Each row of a before or after table is a point. One or more steps were done to the points. Then noise was added and the rows were shuffled. The steps act on columns, c1 being the first. Name the steps. A step turns or swaps two columns, mirrors them in a line or flattens them onto one, adds a multiple of one to another, or multiplies or shifts one. Angles are multiples of 10 degrees, from the lower column toward the higher: turns from -170 to 170, lines from 10 to 170 but not 90. Use the fewest steps. Two steps may share a column if one is a turn and the other turns, adds or multiplies; they go together, in the order done. Otherwise the lowest column goes first.

Before (13 x 3):
20,10,10
-8,-1,-28
44,16,2
60,-23,-4
-9,-12,-4
-3,4,-45
3,17,13
-4,16,14
7,0,-10
-1,6,2
52,19,14
1,-23,-3
44,4,7
After (13 x 3):
14,18,51
3,16,44
-2,-24,60
-3,-12,-10
9,10,21
-46,4,-3
-11,0,8
-2,-23,1
13,17,-3
-27,-1,-8
8,3,44
14,16,3
2,6,-1
Steps: swap c1 and c3

Before (13 x 6):
-9,-9,-28,1,13,-26
-22,-9,-6,16,-37,1
30,1,35,7,-52,27
8,25,-5,-13,-34,-11
-13,-51,46,-11,-14,-6
-25,-6,14,30,25,19
-1,12,-22,31,-21,-24
24,17,-13,3,3,-4
-33,8,16,9,-43,-11
28,17,-10,-30,-1,24
28,21,25,-18,16,-29
-4,22,-32,34,4,-42
47,26,8,38,18,-12
After (13 x 6):
-29,27,36,39,-40,1
-21,-3,-12,9,7,16
0,20,14,-46,4,-5
3,-12,-5,31,-21,23
-19,-43,-33,-25,-11,23
18,-7,47,7,-12,-52
20,-10,16,-1,-51,7
-19,-25,-22,-12,-32,12
-1,23,-11,36,21,16
7,1,-7,-6,-44,-7
-10,-29,25,20,28,21
7,-28,-29,-11,10,-9
-61,-11,9,-8,17,27
Steps: turn c1 and c4 by 140 degrees; turn c4 and c5 by 30 degrees; swap c2 and c6

Before:
2,-43,0,7,16,-2,-14,-3,4,-1,-17
12,1,-7,8,40,-10,-2,-1,2,5,-16
10,6,3,-18,-4,-19,-20,-3,-5,4,13
8,1,21,7,-5,-16,5,27,0,-1,15
6,1,25,10,-10,-21,4,2,1,1,13
3,5,-2,4,-3,-6,2,15,-11,-4,3
5,-17,3,-17,4,-15,-13,4,-3,-27,5
17,1,-3,6,4,-23,2,-6,-13,-3,13
-11,1,-8,-4,-8,-6,5,2,-2,4,-3
6,3,-3,5,25,-17,-1,7,4,-4,-57
10,-16,-3,-3,-10,20,0,-6,6,-7,-1
9,-2,-5,12,-6,-18,-13,18,9,-14,13
-1,7,12,12,8,-4,-6,-5,-4,-6,15
6,-6,-3,7,-1,2,-12,5,-12,-1,-13
After (14 x 11):
1,-15,1,-1,8,-21,26,-9,-2,-3,15
2,-6,-9,-15,7,-7,-6,6,0,-6,15
1,-12,6,0,16,-28,3,-5,-3,-5,12
12,-21,-17,8,-16,-19,8,11,-2,-21,4
1,16,-25,-38,-19,-15,-1,2,13,-3,-16
2,3,-21,-2,4,-6,15,-4,-12,-4,4
7,-11,-23,-5,3,-27,-8,-1,-11,-9,11
1,-27,-17,-15,-5,-3,-1,14,9,0,-18
8,-14,-25,-4,13,-25,20,10,8,-14,15
6,-17,-25,11,7,26,-6,0,1,-11,-3
1,-6,-19,16,-10,-26,0,22,-8,-1,14
2,60,-23,-23,-12,-22,7,0,11,-5,-59
2,6,-22,-3,6,3,5,10,-11,-4,-12
-4,5,-28,9,1,-9,2,-5,-3,8,-3
Steps: flatten c1 and c10 onto the line at 120 degrees; add -1 times c11 to c2; shift c3 by -20; add 0.3 times c5 to c9; turn c4 and c5 by 130 degrees; multiply c6 by 1.3; turn c7 and c8 by -100 degrees

Before:
5,13,39,25,-30,47,-23,14,6,6,-16,-1,-7,-3
25,-18,-29,31,-8,-8,-34,41,-3,-3,9,5,-4,10
18,36,26,-1,10,-27,-22,32,-5,-29,-18,10,-2,-19
-13,0,12,-3,26,-5,-13,9,-8,2,-6,-22,4,-13
1,57,-3,39,-18,15,22,-7,-3,16,-20,-11,18,-4
-13,1,-1,14,7,-26,-29,-19,15,-10,-22,-13,-16,10
0,2,9,23,-11,-15,-33,14,22,-3,-27,9,19,-60
38,-54,-4,-15,-29,-4,-15,10,-4,2,-26,-17,10,-27
-19,1,-1,-5,-13,14,-43,12,-9,16,-22,30,-1,-22
-22,10,15,3,-19,-10,-3,-16,17,38,15,14,24,9
-1,29,17,9,17,-17,1,-29,10,45,-20,-18,1,-22
25,5,6,12,-7,8,-24,5,-43,-1,4,1,13,-35
1,-12,24,7,1,9,-11,-2,9,5,-19,32,11,-9
-22,12,19,26,-14,-24,13,-7,-26,31,-22,6,0,9
After:
-3,-23,-54,39,-19,13,29,-7,-20,17,-20,-11,17,-8
-26,13,-18,25,-15,-19,17,-7,-17,16,-33,5,10,17
-14,-2,0,-6,-14,7,-56,12,35,18,-20,32,-2,-25
34,12,-44,-1,11,-32,-28,32,10,24,27,10,9,-9
-1,27,3,7,2,6,-15,-1,56,17,-8,32,22,-11
46,-23,27,31,-9,-4,-43,43,5,-7,4,6,-19,12
-10,11,-4,-3,27,-8,-16,9,-40,5,-3,-22,10,-11
44,15,53,-15,-30,-13,-19,9,-30,26,-6,-17,9,-24
-15,7,-33,10,17,-23,3,-29,-16,12,-48,-18,9,-15
-22,-2,-2,14,6,-21,-37,-19,-4,24,6,-14,-17,18
27,4,-6,12,-8,-5,-31,5,-41,-3,1,1,15,-36
-31,12,-14,3,-20,-5,-3,-14,37,-22,-35,15,31,11
11,33,-25,26,-31,42,-31,14,5,15,-9,-1,13,-19
7,8,-5,22,-11,-35,-41,14,36,28,-3,9,24,-51
Steps: add 0.5 times c8 to c1; add 0.5 times c3 to c13; turn c2 and c3 by -110 degrees; turn c6 and c14 by -20 degrees; multiply c7 by 1.3; add 1.5 times c12 to c9; mirror c10 and c11 in the line at 130 degrees
